Every row gives one point. Examples show where two turns around zero, p and q, send a point. Write where each new point lands after one turn and then the other. Backwards means that the second turn is done in reverse. Each puzzle has new turns, and all numbers are rounded.
In the rows, 128 means zero.

Turn p:
[136 106] => [148 115]
[131 117] => [137 121]
[ 92 169] => [ 75 139]
[153 119] => [153 136]
Turn q:
[181 124] => [167  92]
[122 139] => [130 140]
[ 89 129] => [ 98 153]
[126 145] => [137 143]
[122 103] => [108 112]
Where do these land?
q, then p: [ 97 125] => [ 97 126]
q, then p: [161 154] => [162 153]
q, then p: [127 105] => [127 105]

Turn p:
[118 169] => [102 162]
[119 120] => [123 117]
[118 123] => [121 119]
[113 135] => [111 128]
[172  93] => [182 114]
Turn q:
[117 164] => [121 165]
[139 134] => [140 133]
[128  86] => [123  86]
Where do these land?
p, then q: [145 131] => [143 136]
q, then p: [119 164] => [109 160]
q, then p: [120  89] => [132  88]

Turn p:
[138 133 110] => [125 111 115]
[166 151 143] => [165 101 138]
[116 144 121] => [134 136 109]
[ 92  83 138] => [ 87 163 150]
Turn q:
[106 149 127] => [132 154 143]
[135 143 100] => [148 144 108]
[147  74 113] => [99 97 87]
[108 155 162] => [132 138 175]
[144 119 138] => [129 107 128]
Where do these land?
q, then p backwards: [ 85 111 107] => [ 83 107 116]
q, then p: [125 143 149] => [142 132 150]
q, then p: [152 161 138] => [140  99 156]
q, then p backwards: [151  97 119] => [140 136  91]

Turn p:
[133 110 119 161] => [116 121 126 164]
[137  91 152 109] => [139 100 167 125]
[141 120 150 136] => [149 118 136 141]
[ 84 168 126 101] => [125 178 125  87]
[144 151  94 133] => [113 124  87 123]
Turn q:
[148 122  95 103] => [145 121  88 114]
[164  91 157 155] => [151  79 154 153]
[162 132 120 140] => [153 122 116 152]
[110 146 160 141] => [119 148 165 134]
[108 155 128  98] => [125 163 126 100]
[104 108 111 103] => [107 119 112  95]
[100 142 125 156] => [ 96 145 136 148]
Where do these land?
q, then p: [106 150 125  95] => [133 140 114  87]
p, then q: [111 121 118 124] => [118 141 139 120]
p, then q: [158 124 106 167] => [ 95 106 107 158]
q, then p: [143 115 107  92] => [105  98 121 103]
q, then p: [146 112 135 167] => [129 123 141 172]
q, then p: [104 146 177 125] => [179 147 141 114]

Turn p:
[142 129 121 120] => [141 133 134 120]
[117 117 166 106] => [125  86 144 139]
[105 116 104 161] => [113 145  86 136]
[168 152 163 113] => [142 129 186 139]
[168 119 108 133] => [166 154 129 128]
[112 121  94 155] => [119 152  89 125]
[ 85 143 140 108] => [ 90  99 130 111]
Turn q:
[ 92 128 113 157] => [130 102  90 142]
[128 131 113 106] => [120 129 129 102]
[127 102 116 144] => [123  98 134 139]
[174 173 153  85] => [148 193 158  96]
[134 134 120 153] => [151 116 124 137]
[105 102 126 154] => [116  99 115 155]
[136 126 156  96] => [106 161 146 125]
Where do these land?
p, then q: [155 174 147 126] => [126 175 118 158]
p, then q: [133 105 136 135] => [142 110 139 134]
p, then q backwards: [117 103 139 100] => [127 118  94 148]
p, then q backwards: [110 138 138 174] => [ 98 114 167 125]
q, then p: [125 119  80 106] => [149  86 119 105]

Turn p:
[147 137 123 176 143 116] => [141 141 168 144 134 159]
[134 110  95 134 143 130] => [128 125 120 153 158 140]
[152 146  87 146 119 137] => [160 144 127 169 131 133]
[118 118 164 101 110 100] => [114 114 139  90 125  91]
[ 86 133 148 107 121 126] => [ 92 119 118 114 103 109]
[111 137 175  75 139 122] => [ 98 141 108  71 116 103]
[149 115 104 157 122 165] => [162 112 116 155 131 162]
Turn q:
[178 113  92 134 153 134] => [142 105 134 183 146 153]
[103 133 116 135 132 158] => [ 97 121 119 117 118 149]
[154  94 154 116 140 107] => [155 110 163 135 141 101]
[114 123 132  99 163 120] => [111  99 120 129 141  96]
[112 159 131 161 106 152] => [105 168 124 112 116 158]
[126 157 141 141 122 139] => [113 158 127 119 137 136]
[123  99 134 126 147  72] => [146 115 139 150 106  75]
[ 96 103 109 144  90 124] => [141 125 121 110  73 142]
[147 172 145  96 100 145] => [142 154 104  97 175 140]
Where do these land?
q, then p: [143 194 112 142 143 108] => [112 170 147 179 111 149]
p, then q: [136 133 188 117 138 174] => [158  95  90  96 153 159]
p, then q: [125 132 132 126  96 149] => [162 128 130 133 116 141]
q, then p: [106 138 132 122 145 101] => [112 130 151 144 135 104]
q, then p: [128  67 135 123 115 105] => [164  99 147  92 146 108]
q, then p: [130 111  85 113 119 118] => [159 104 126 152 149 134]
q, then p: [128 122 112 154 139 141] => [128 107 128 133 103 142]

Turn p:
[152 155 146 108 136 120 127 121] => [143 149 156 103 129 121 130 117]
[139 137 109 121 132  93  95 115] => [120 130 124  89  98 119 106 128]
[100 151  97 125 127 128 152 159] => [ 92 148  99 136 136 124 156 109]
[135 145 127 159 172 124 161 112] => [124 145 149 165 117  87 117 105]
[135 115 138 143 110 141  83 163] => [152 130 100 119 121 138 140 179]
[120  95 117 104 139 142 143 129] => [112  96 129 130 160 120 129 129]
[156  76 120 123  88 159 132 144] => [137  71 131 132 133 148 167 160]
[125 115 182 104 108 104 165 114] => [117 135 185 134 152 173 117 128]
[ 90 161 117 166 141 140  95  95] => [155 147  80 145 106 122  88  99]
Turn q:
[167 148 102 148 153  94 151 110] => [120 113  91 139 159 114 173 156]
[ 95 162 123 126 104 173 124 114] => [146 141 108 124 118 168 113  80]
[131 134 142 126 135 124 107 157] => [128 148 136 131 116 134 114 155]
[132 144 112 104 176 141 113 112] => [137 127 128 136 181 156 116 141]
[151 128 122 106 135 150 138 154] => [134 106 121 106 127 141 106 153]
[121 101 131 102 100  81 118 124] => [ 85 125 141 148 120  88 109 120]
[117  92  98 122  98 107 123 177] => [116  93 144 160  78 113 106 142]
[119 135 163 139 152 131 162 112] => [117 140 143  93 142 142 165 121]
[119 108 159 178  99 150 117  92] => [167 159 140 113 112  96 151  83]
Where do these land?
q, then p: [118 101 111 164 141 136 114 156] => [143 129 158 147 111 142 154 158]
p, then q: [101 116 121 149 104 162 144 139] => [165  97 128 132 123 133 161 124]
p, then q: [145 160 131  96 151 148 119 139] => [ 91 125 112 119 165 130 132 148]
p, then q: [119 158 114  91 124 127 116 149] => [102 108 116 128 158 157 117 121]
q, then p: [144  91 155 124 167 112 163 131] => [ 99 148 157 130 180 135 123 150]
p, then q: [125 162 160 139  96 101  99  88] => [158 154  86 105 132 123  79 112]
q, then p: [119 144  89 150  98 144 143 146] => [131  79 121 140 103 142 151 124]
p, then q backwards: [164  96 139 100 102 120 157 108] => [ 98  88 125 119 162 139 163 141]
q, then p: [117 126 132 138 169 102  98  95] => [133 172 145 160 124  95 115 122]

Turn p:
[142 100 142 151 137 152 166 161] => [120 125 110 155 141 152 164 170]
[ 97 120 160 133  85 151 157 115] => [153 106 104 123  88 165 155 120]
[164 160 113 138 157  96 162 111] => [130 178 164 130 142 100 163 125]
[101 145 128 155 134 149  88 150] => [105 141 100 126 103 130  85 146]
[129  90  98 145  90 127  88 143] => [158 107  86 150 149 115  86 128]
[125 114 139 116 144 155 121  99] => [104 121 120 115 140 153 133 101]
[146 154 141 100 152 116 134 100] => [117 143 168  97 136 127 142 109]
[ 94 146  91 119 102 145 131 120] => [127 110 100 121  94  93 131 107]
[122  98 129 113 128  76 111 142] => [149 107 164 160 141 126  97 125]
[160 153 139 109 151 114 121 140] => [119 142 164 103 147 119 125 148]
Turn q:
[131 137  82 108  46 133 136 113] => [135 116  86 138  71  70 160 128]
[116 106 115 102 146 145 137 171] => [ 98 107 121 129 109 169 124 153]
[138 110 136 153  89  90 131 121] => [154 131 150 100 105  89 117 130]
[118 129 126 174 122 112 140 103] => [126 131 159 128 145  84 121 123]
[128 135 108 112 148 148  91 171] => [104 150  91 137 122 163 107 151]
[120 114 118 146 172 108 148 164] => [ 92 120 152 100 149 146 113 160]
[121 127 144 110 144 166 119  98] => [135 116 121 165 142 150 129  96]
[123 149 164 156 126 120 135 147] => [141 160 165 130 135 132 137 146]
[148 133 129 127  99 136 100 104] => [160 139 104 140 119 108 120 112]
[102 135 140 127 159 106 109  98] => [111 145 141 118 151 134 119  82]
[162 133 147  91 158 144 161 116] => [151  94 117 123 160 165 160 125]
Where do these land?
p, then q backwards: [140 149 156 139 151 122  99 104] => [113 131 150 134 153  98  97 144]
p, then q: [152 105  96 124 140 165 154 149] => [ 76 104 150 105 140 128 126 148]
q, then p backwards: [143 141 124 115 162 119 125 169] => [153 130 164 141 139 162 118 139]
q, then p: [167 137 106 105 142 131 134 113] => [105 119 128 149 157  99 143 118]
q, then p: [143 140 153 148 117  92 107 115] => [134 144 164  88 141 119 126 126]
q, then p: [ 56 143 141 133  73  96 127 127] => [191 135 148 102  67 146 144 111]
q, then p backwards: [ 67 156 140 163  85 124 145 120] => [111 164 100 129 171  84 172 124]
p, then q backwards: [123 116 139 101 129 150 129 121] => [125 114 121 105 147 122 147 123]
q, then p: [172  98 118 125 121 164 151 160] => [131 103  99 157 165 123 119 174]
q, then p: [117 127 116 134 136 118  86 114] => [123 143 130 113 118 112 100  99]
p, then q: [127  95 119 121 152 126 151 117] => [117 112 163 140 151 118 123 124]

Turn p:
[148 151 171 135 132  86 160 150 148] => [125 164 153 157 185 142 114 122 132]
[ 93 131 157 155 108 158 102  99  95] => [109 118 156 122  75 153 140 160 157]
[113 121 136  92  91 136 145 133 131] => [143 110 141 137 139 113 170 120 148]
[106 142 125 174 125 126 109 159 137] => [128 173 112 136 113 126 121 167 138]
[153  99 145 133 138 161 100 145 136] => [ 96 101 114 118 142 116 123 168 117]
[129 137  88 126  98 137 145 117 157] => [184 115 115 138 123 112 124 125 134]
[147 113 108  95 136 154 115 126 103] => [121  95 124  98 121 115 145 121  97]
[ 99 135 145 114 139  93 129 103 141] => [117 142 139 130 128 130 116  90 166]
[168  74  99 156 169 105 165 153 127] => [110 127  68 168 151 145 111 112  69]
[130 154 143 124 169 132 129 132 127] => [117 145 130  94 148 150 115 124 127]
[122 151  93 105 104 118 108  92 105] => [154 121 157 111  84 105 127  99 123]
Turn q:
[115 127 110 159 144 165  99 152 165] => [ 91 148 123 162 163  88 119 125 137]
[108 130 117 180 147 155 142 128 137] => [126 149 136 182 136 119 110 135 153]
[164 113 162 106 123 110 130 145  93] => [157 115 147  84 151 155 147 131 120]
[108  87 117 150 128 155 125 121 160] => [113 112 137 166 132  92 138 109 155]
[134 126 113  88 120  68 154 108 154] => [114 112  92 100  78 157 164 126 137]
[104 128 112 128 162 170 124 115 136] => [ 93 129 148 162 128 124  99 109 126]
[141 133 134 113  95  97 105 128  69] => [177 103 115  98 135 141 126 142  83]
[155 140 115 109 105 128 150 111 141] => [124 117 115  95 103 127 113 136 152]
[138 136 111 106 135 100 151 142 121] => [115 120 117 113 117 161 139 153 127]
[ 86 141 142 142 126 163 130 143 145] => [114 158 158 154 121  93 124 135 121]
[156 147 174 125 123  97  98 116  87] => [181 145 121  90 145 152 128 108  95]
Where do these land?
p, then q: [108  77 123 165 112 118 139  90 128] => [150 113 109 165 134  73 125 134 156]
q, then p backwards: [118 105 112 140 127  71 134 120 161] => [ 80  86 111 126 120 142 151 143 121]
q, then p backwards: [119 103  94 140 119 116 102  82 137] => [125  78  92 120 126 117 140 104 147]
q, then p: [127 154 136  91 113 166 134 181 138] => [ 98 172 147 112 150 117 171 111 151]
q, then p: [148 136 127 120 106 128 127 143  95] => [106 122 125 113 147 111 143 128 102]
p, then q: [129 184 134 139 136 148 142 136 121] => [109 146 154  85 145 133 106 132 124]
q, then p: [143 123 121 142 156 133 121 158 136] => [124 146 101 104 134 150 121 127 140]
q, then p: [154 134 137  94 136 152 151 123 122] => [109 107 139 108 141 109 145 133 161]
p, then q: [108 167 142  95 161 146 132 168 100] => [ 93 140 167 100  88 162 110 139 116]
p, then q: [126  96 153 155 114 102  98  80 141] => [147 139 109 157 135  70 160 106 121]
